Each row of a before or after table is a point. The points were changed in one or more steps. Then noise was added and the rows were shuffled. The steps act on how far a point lies along the listed directions, d1 being the first. What was done? A step turns or swaps two directions, mirrors them in a line or flattens them onto one, adds a multiple of one to another, or multiplies one. Angles are multiples of 10 degrees, from the lower direction toward the higher: turns from -170 to 170, lines from 10 to 170 but not 90. Use the fewest steps. Two steps may share a direction if one is a turn and the other turns, adds or multiplies; they go together, in the order done. Otherwise the lowest direction goes first.

Directions:
(1): [-1.1 -7.3 -0.6]
(2): [-7.2  1.2 -1.0]
(3): [-1.1 -0.4  7.3]
Before, 9 rows:
[[-1.0 -0.7 -4.0]
 [-1.8  3.3  5.7]
 [-0.4  2.5  2.4]
 [ 3.5  1.3 -0.2]
 [-2.8  3.1  6.2]
 [-2.5  4.6  4.0]
 [ 0.1 -1.8 -2.8]
 [-0.8  4.0  6.0]
 [ 1.6 -2.9 -1.0]]
After, 9 rows:
[[ 1.5 -3.5  3.1]
 [-0.3 -4.9  2.2]
 [ 1.3 10.9 -4.6]
 [ 3.7 11.0 -3.5]
 [-2.2  4.5  2.0]
 [ 2.4  7.9 -6.1]
 [ 1.1  6.4 -2.0]
 [ 1.4  8.8 -5.3]
 [-2.4 -6.4  1.0]]
Steps: multiply d1 by 2.5; turn d2 and d3 by -160 degrees
